Every row gives one point. Two turns around zero, p and q, are shown by what they do to some points. Write where each new point lands after one turn and then the other. Backwards means that the second turn is done in reverse. Each puzzle has new turns, and all numbers are rounded.

Turn p:
[26 57] -> [-19  60]
[-33  -2] -> [-23 -24]
[ 25 -42] -> [ 47 -14]
[-18 -13] -> [ -5 -22]
Turn q:
[16 27] -> [ 8 30]
[-8 31] -> [-16  28]
[39  8] -> [35 18]
[-59 -19] -> [-51 -35]
[ 12 -47] -> [ 25 -42]
Where do these land?
p, then q: [ 11 -47] -> [ 46 -16]
q, then p: [-32   3] -> [-19 -26]
p, then q: [-25  39] -> [-46  -1]
p, then q backwards: [ 39 -35] -> [ 50 -14]
q, then p backwards: [ 7 40] -> [24 33]

Turn p:
[ -5 -56 -41] -> [ 26 -65  -1]
[11 28 42] -> [-4 50 13]
[-46  11   7] -> [-43  -7  21]
[40 18 -8] -> [ 20  22 -33]
Turn q:
[ 55 -41  18] -> [  5 -69 -14]
[-40 -37 -33] -> [-60  17 -15]
[-24  21 -28] -> [ -4  41 -11]
[-30  42  18] -> [19 38 34]
[23 39 29] -> [50 -3 19]
[ 17 -23  -4] -> [ -9 -24 -14]
Where do these land?
q, then p backwards: [34 76 19] -> [ 69 -44  25]
q, then p backwards: [ -1 -47   1] -> [-39   6 -25]
p, then q: [-22  -4  10] -> [-8 -2 23]
p, then q: [-11 -25 -30] -> [-30 -25 -10]

Turn p:
[-35 -14  45  -8] -> [ -6 -46  36   9]
[ 28  18 -20 -13] -> [  8  26 -15 -26]
[-7 43  5 35] -> [32 30 26 23]
[ 20 -30 -23  27] -> [ -3   4 -45  23]
[-22 -24 -26  -7] -> [-40   1  -8  10]
[ 24 -31  36 -10] -> [ 15 -47 -19 -13]
[ -8  38 -17 -25] -> [ -7  32  25 -27]
Turn q:
[-32   7  -9  18] -> [-23   3 -30   6]
[-13 -34   1  -3] -> [ 16 -27 -18   1]
[-13  76  17  54] -> [-65  55   5  44]
[ 14 -18 -10 -31] -> [ 23 -13  10 -28]
[ 38 -34  -7 -11] -> [50 -5 13 -7]
[ 15  -4  24 -20] -> [  6 -17  30   0]
[ -8   7 -15  -6] -> [ -7   6  -8 -15]
Where do these land?
p, then q: [ 5 21 12 41] -> [14 32 18 27]
q, then p: [ 23 -16   7   5] -> [ 24  -5 -15  -1]
p, then q: [-12 -74  15  40] -> [ 40   5 -71  28]
q, then p: [-16  15  13 -13] -> [-17 -15  15   8]
p, then q: [ 30  20   0 -53] -> [ -5 -23  31 -51]
q, then p: [-16  16 -22  -4] -> [-20  15  16 -12]
p, then q backwards: [-12  18 -25 -17] -> [  5  35 -11  -4]

Turn p:
[ 26 -25   2  -3 -18  18] -> [ 40   3  -5  14 -12   1]
[ -4 -12   4 -22  -9 -29] -> [-11 -21  -4   9 -25 -16]
[ 55 -47   4  76  22 -24] -> [ 45  11  76  37  31 -43]
[ -7  57   2 -16   4   9] -> [-30  29 -23 -37  -1   5]
[-13  -3  21  16 -21  15] -> [  3  10  15   8 -13  31]
[-23   3   4 -28  22  10] -> [ -9 -26 -15 -28   3  12]
[-34  27 -35 -23   0   1] -> [-38  -6 -42  -3  16  10]
Turn q:
[-17  -8  22 -16  30   4] -> [ -8   5   1 -10  37 -21]
[33 45 -8  1  6 35] -> [29 -5 48 -2  4 35]
[-12  24  33  13  16  38] -> [-13 -23  27   4  43  19]
[ 26 -21 -37  33  38  10] -> [ 62 -15 -30   3  11  10]
[ 33  14   7   9 -22  -3] -> [  8 -17  25  11 -28   2]
[  9 -19 -24   4  25 -47] -> [ 31  23 -31  20  -9 -30]
[-33 -44   9 -18 -22   4] -> [-40  -5 -33 -32  -3 -14]
[ 14  -7 -29 -12 -43 -38] -> [ -2  21 -12   2 -62  -7]
[-52  16  26 -14 -28  -4] -> [-65  16   4   4   7   7]
Where do these land?
p, then q: [ 26  11 -11  42 -14   1] -> [ 8  0 29 41 15  7]
q, then p: [  4 -38  50 -22  -4   5] -> [-25 -54   7   9 -22 -17]
q, then p: [-33   2  13 -19   5  17] -> [-19 -22  -8 -28  11  11]
p, then q: [-44 -37 -16 -27  37 -23] -> [ -1 -15 -63 -29  13 -32]
p, then q backwards: [ 36  26 -18  24  -1  33] -> [-15  10 -30 -25  44 -12]
p, then q backwards: [ -5 -24  36 -19 -31 -25] -> [ 34   4  -1  14 -47 -15]
q, then p: [ -4  27 -55  35  -4   9] -> [ 40  44 -17  -1  26  23]
q, then p: [18 42 -6 33 11 -6] -> [29 31 36 -2 11 10]
q, then p: [  2  -9   7 -45   0 -10] -> [-32  -4 -10 -14 -27 -14]

Turn p:
[-76 -33  38 -13  29   0 -55 -45] -> [-22 -35  48 -55   1  46 -70 -18]
[ -5  15 -18   6 -36  23 -12 -29] -> [  1  -4   0   2 -24  -5   9 -52]
[ 20  -9   4  16 -12 -41  22  32] -> [  0 -19 -25  26   6 -28   5  39]
[  1 -12 -10   0  35 -37  35   0] -> [ -4   0  21  -6  32 -34   4  37]
[ -9  25  11  19  52 -25 -52 -20] -> [-47  35  23  -6  -5   0 -60   5]
[ 41 -24 -12  -3   3  -3  10  13] -> [ 31  13 -26   1  15 -20   2  15]
[  6 -10  24   3 -18  32  39   4] -> [ 40 -15  11  25   1  20  26   1]
[ 28  40 -16 -33 -40  23   7  17] -> [  7  21 -30   1 -40   4  55 -10]
[ -6   8 -23   5 -13  28   4  28] -> [ -7   4 -23  11  14  16  29 -19]
Turn q:
[-38  17  16  -4 -35   0 -10  29] -> [-28 -13 -29  25   4  30 -13  25]
[ -3  39  22  27 -19  29   2 -28] -> [ -2  53 -29  20  -7   2  20  15]
[ 46 -32  -6  14  -2 -35  32 -31] -> [ 37  -2  30   8 -44 -40  -8 -24]
[ -2  21  -5  22  19 -32  16 -21] -> [ 22  -5  -6  23   8 -37  23   0]
[ 40 -12 -34  30  29 -22  44 -38] -> [ 58   2   7 -13 -22 -58  16 -28]
[ 14   3   3  27  27   0 -11  35] -> [ 33   0  10  -8  31   6 -14  24]
[-15  -4   0 -13 -16   8 -57  12] -> [-39   9   4   6  32  21 -31  -7]
[ 43 -12 -33   5 -17  -3  56 -17] -> [ 30  -2  -9 -27 -59 -39  -6 -11]
[-54 -17  -3 -25   2  30 -32  21] -> [-36 -17 -14 -12  33  54  -1 -18]
[-20 -32  39 -22  35   6 -21  27] -> [ -5 -21  43  -2  26  52  11   2]
[-11  29   2 -62 -22  17 -21  12] -> [-72  -3  -4 -20   1   9   2  22]
Where do these land?
q, then p: [  1 -25  -4   3  50 -44  43  10] -> [ 66 -14  -8   5   8 -24 -20  37]
q, then p: [ 35 -22  14   4   9  -7  -2  -6] -> [ 11   1   1  14 -35   9 -14  16]
p, then q: [-43  22  -4 -35 -48 -17 -54 -24] -> [-66 -10 -19  13 -37  22  -8 -52]
p, then q: [  8  -8  -7  -4 -34   0  25  -9] -> [ 19  -8  12   3 -32 -16  -9 -10]
q, then p: [ 24 -41  44  31   6   7  23  16] -> [ 44  20 -24  38 -34  21  -1  -4]
q, then p backwards: [  3 -10   9   3  32 -32  13  -9] -> [ -3  -7   2   8 -13   3  42 -21]
p, then q: [-30   4 -31 -31 -26  47 -44  -1] -> [-42  20 -21 -29 -28  -9  37 -45]
q, then p: [-56  42 -20  -1  -4  -5 -15   9] -> [-26   5   7 -14  66 -14   6 -12]
p, then q: [ 27  15  23 -17   7  24  15  12] -> [ 11  19 -17 -18 -16  -2  -6  37]
p, then q: [ -7  43 -50  12  -4   1 -31  38] -> [ -7 -21 -64   7  18 -17  34 -25]
p, then q backwards: [ 40 -19  26  34  11  26  26 -38] -> [ 29 -27  20  59  15 -31  -8  -7]

Turn p:
[-10   8  43 -25  45  11   7  -3  35] -> [ 10 -17 -20 -56   6 -42  11   2  13]
[ 10  54 -15  -3 -16 -14   9 -28 -34] -> [ -9  19  14   6 -13  22  45  17 -46]
[ 10  22 -48   9   4  44 -19 -24 -27] -> [ -9  29   2 -13  34  57  -3  -2 -33]
[ -3  27 -44   3  -7  -4  16  36 -34] -> [ -6  -8  -1  21 -10  47  -4  49 -15]
[ 57  68   5 -60   7  18 -59   0 -16] -> [ 42  53  -8 -67 -51  27   0   4 -56]
[ 51 -32  32   0  34 -21   3   6 -10] -> [ 59  -8 -11  14   7 -42 -17  -6 -19]
[-40 -42  -2  19   4 -33   0  -5  66] -> [-49   1 -17  18  10 -55 -21 -11  50]
[-23 -50  45  51 -16   3  24  14  76] -> [-14 -17  39   9  26 -63 -20 -14  84]
[ -6 -68 -14  -3 -34   2  53   0   1] -> [ 14 -16 -15  60  21  12  16 -18  58]
[-46  12  -2   9 -20  -6 -33   4 -59] -> [-37 -37  16   9 -29  39  -7 -21 -37]
Turn q:
[-60 -13 -25   2   4  -6 -20   6 -31] -> [-42 -45   8  29  22  -3   0  -3 -25]
[ 38  -8  42 -50   0 -38   9 -24   1] -> [ 21  33  -8 -49  40 -17  39   7  20]
[ -1  46   0  -7  28 -28  16  29  46] -> [ 19 -20 -30 -24   0  37 -25  42  32]
[ 63   2  26  -9 -24 -40  64  -6 -25] -> [ 33  83  -2 -10  32 -23   4  44   2]
[-25 -25 -29  -2  35  68 -29  -4 -38] -> [-26 -19 -12  40  -7  24  10 -71 -40]
[ 25  47  23  -8 -38 -39 -19  15  39] -> [ 14  -2   7 -72 -19 -14 -22  43  16]
[ 42  42  37 -15 -24 -17  13  22 -10] -> [ 22  42   7 -54  10   7 -22  28 -13]
[  8 -35  22   7 -34   7  31  55  59] -> [ 63  -8  42   7 -39  19  26  45   2]
[ -8 -22 -69  18  25  16 -45 -22 -21] -> [-29 -35 -44  40 -17 -34  -5 -45 -20]
[-49 -11  -6  64  41  27 -46  -9   6] -> [-14 -60  18  42 -10   3 -40 -57  21]
[-47 -26 -26  27  18  32 -21 -11 -19] -> [-31 -35   9  51  -5   2  -3 -40 -10]
[ 13   3   4 -26 -32  17  47 -50  -8] -> [-31  66   5   0  -8   0  36   8  15]
Where do these land?
p, then q: [-45   7 -54  -7 -31  30  11   6  -1] -> [-18 -22  18  26 -41  57   9 -15   5]
p, then q: [ 16 -38 -14 -40 -29 -57 -35  -1 -31] -> [-41  24  12  17 -44 -61 -35   0  -9]
p, then q: [ 19  36 -37  48 -36  14 -35  33  54] -> [ -7 -39  35 -74  -7  47 -39  -4   1]
q, then p: [ 15  15   0  18   7 -20 -36   5 -37] -> [-10   3 -30   4 -15  -8 -15 -21 -44]
q, then p backwards: [ 44  -2  42 -25 -32  39   8 -10  27] -> [ 33  41  24 -36 -41  25 -16 -15  17]
p, then q: [ 22 -33  13  -5 -39  42  29  21  13] -> [ 44  16  -4 -19 -42   9   6 -15  43]
q, then p: [ 47  26  31 -40  45  38  30  30 -46] -> [ 24  25  -8 -55  36  57  22  17 -57]
q, then p: [ -9   9 -31  -9  24   0  45 -21  29] -> [-27  17  15  -2  24  16 -16  35  38]
q, then p: [ 32  -3   4  32  24 -62   5 -33  -5] -> [-18  39 -27   1 -10 -51 -31  33 -19]
p, then q backwards: [-41 -25  44 -19 -27  22 -32 -15 -41] -> [-21  -9  13  -3  26  56 -63  -4  15]
q, then p: [-43  41 -21  15  19 -17  30  26  22] -> [ -8  -9   9 -18  10  23 -67  -3  35]
q, then p backwards: [-58 -33  23  31  76 -27 -19 -42  18] -> [-47 -89  19  29 -16  31  48  -1   8]

Turn p:
[-28 -18  -5 -51  30  23  52 -33 -15   2  11] -> [-39 -21 -16 -21  -2  33   1 -51 -33  -7 -42]
[ -6  12 -49  14  -4  20   3 -23  47  34  -6] -> [ -7  20  40   6  15 -10 -50 -40  25  -2  -3]
[ 13  40   5   1 -20  39   5 -53 -34  37 -16] -> [-40   6  21   4   1 -22 -46   3 -66   0  16]
[ -4 -16 -36  46 -21  11 -12  32 -15 -29  21] -> [ 35  31 -12  39  -6  43 -15  21  20  10  11]
[ 21  17 -44  18 -22  -7 -51  54  35  24  68] -> [ 59  35  -6 -15   5  -2 -31 -11  55  61  53]
[-50 -55 -34 -48 -22   4  48  47 -30 -35 -29] -> [-24  -7 -76  40  -8  33   7  -4  24  10 -84]
[ 44 -24  30  -1  35  10 -14  47  33  25 -11] -> [ -1 -36  43  -3   2  -9  42   9  35  51   8]
[ 41  20  45  30 -19 -30 -32 -39  39  -7  12] -> [ 42  -8  42 -25 -30 -45   3  17  -5 -34  43]
[ 10  38  63 -31 -29  18 -38  -3  54 -15 -12] -> [  6  -8  30 -69 -29 -51 -12  52   9   2 -16]
[ 37  21 -16 -33   1  -8  23  20  35  43  -1] -> [-12   9  14  -8  -5 -48   7 -45  15  46  -4]
[-12 -25  10 -10 -13  15  42   9 -50 -46 -14] -> [-16  -1 -36  29 -29  34  21  20 -31  -7 -41]
[ 12  14 -32  32  26  -7 -29 -32 -51 -43 -31] -> [ 32  22   9  38  52  13   8  26 -52 -32  -3]
[-50   9  62  61  47 -76  -8  20  -2 -37   6] -> [  1  12 -17 -22  13  23  83  39  38 -78  49]
[-29 -33   1 -27  11 -13  13 -45 -45  47   1] -> [-38 -53 -36   8  21   7 -16 -38 -32 -21  12]
Turn q:
[ 44  46  36 -17 -22  63 -12   5 -14  21  -8] -> [ 46   6  19 -54 -24 -11  -5  19  59   8 -27]
[ 23  -1  -5  17   7  28 -41 -16 -58  12 -25] -> [  6  27 -23 -24 -40 -38  14   1  -5   9 -51]
[-28 -15  -6  21 -28  33  39 -64   2  12   1] -> [  8 -41 -36 -21 -24  31   2 -58   2 -26  -2]
[ 20 -25 -49   6  13 -16  26 -11  -5 -10  15] -> [-22   0 -36  16 -17   7  -8  22 -24 -34  21]
[-17 -10  26   2 -19 -44  11  23  15  -6 -55] -> [-41 -17  31  -9  52  -8  37  -8  -4   0  -5]
[-42  38  69  -8  53  38  38 -12  19  -5 -64] -> [ 36  10  -6 -20  94  -3  -8 -54  50 -20 -41]
[-33  23 -52  37 -37  11  -7 -13  13 -13  -2] -> [-45  18 -12 -21 -31  37 -10 -40   0  18  20]
[ 45  25  26   3  14 -72   5  31  32  -2  36] -> [ -4  14  58  56   9 -18  16  37  23 -23  47]
[-38 -38 -41 -20 -24  45  17  26 -11  -9 -29] -> [-21 -20 -39 -46  19  46 -12  14 -33  27 -23]
[ -7 -36  28  -7  50  15   7 -17  75   4   5] -> [  6 -49 -13  54  41  -8 -49 -14  30  -4  -8]
[ 29   2 -37  -5   4 -43 -37   5 -66  72  42] -> [ 25  27 -31  25 -63 -37  64  43 -22  32  31]
[-11   5   3 -61   0  11 -30 -14  26 -71  26] -> [ 18  -2  36 -17  15 -14 -84  -4 -37   9  24]
[ 13 -14   1  33 -11 -68 -18  58 -29  -7  58] -> [-14  30  51  60 -31  17  43  43 -41   7  13]
Where do these land?
q, then p backwards: [  3 -27  -2  -5  27  46  47  40 -10 -46  -1] -> [-56  -4 -20  -1   4  36 -30 -22 -23 -51 -15]
q, then p backwards: [ 26   1 -53  35  -4  25  16 -27 -56   2  13] -> [-29  13  28  -6 -43 -16  48  -3 -14 -47  33]
p, then q: [ -4 -34  15  49  42 -34 -23  40 -26  34  16] -> [ 23 -18 -26  62 -13  60 -31  13  15 -21   4]
q, then p: [ 29  43 -17 -32  -8  18 -11  48  44   0 -49] -> [-14  -9  -3 -70  30 -13  13 -13  62  27  -6]
q, then p: [ 42  54  38 -13 -37 -22  14 -16 -39  49  23] -> [ 16  11  -3 -13 -92 -36  35 -32  -5  18 -10]
p, then q: [-26  57 -41  -1 -19   5 -34 -27 -13 -50 -17] -> [ -8  84  16 -21  14 -43 -14  26   8   6  -5]
p, then q: [ 47 -14   4 -38  31 -31  28  31  41   2   3] -> [ -1 -58 -19  -5  18 -12  34 -12  22 -48  32]
q, then p: [  5  12 -15  64  23  34 -17 -37 -30 -51 -17] -> [  7  35  -3  -4  26 -43 -41  40 -28 -51 -34]
p, then q: [-29 -36  30 -41  36 -32  -1 -31   8  49   8] -> [  4 -50 -37  21  18  -9 -35 -13 -64 -14   7]
q, then p: [-35 -43  34  10 -12   4 -45  31   6 -49   6] -> [-50 -46   8  16  27  -4   4  54 -21 -14  27]
q, then p backwards: [-17 -30   3  -9   2 -35 -23 -52 -11  -3 -47] -> [ 20  14   6 -52   8 -35  21 -33 -13  36 -21]
p, then q: [-52   1  11  29 -29 -29  10  41  46  30  14] -> [-25 -22  24  16   6  27 -51 -21  20  28  58]
p, then q backwards: [ 11  16  -7 -48 -52  50  36 -41  39  32  47] -> [-11   7 -24   6 -40  50 -70 -57   4 -50   5]
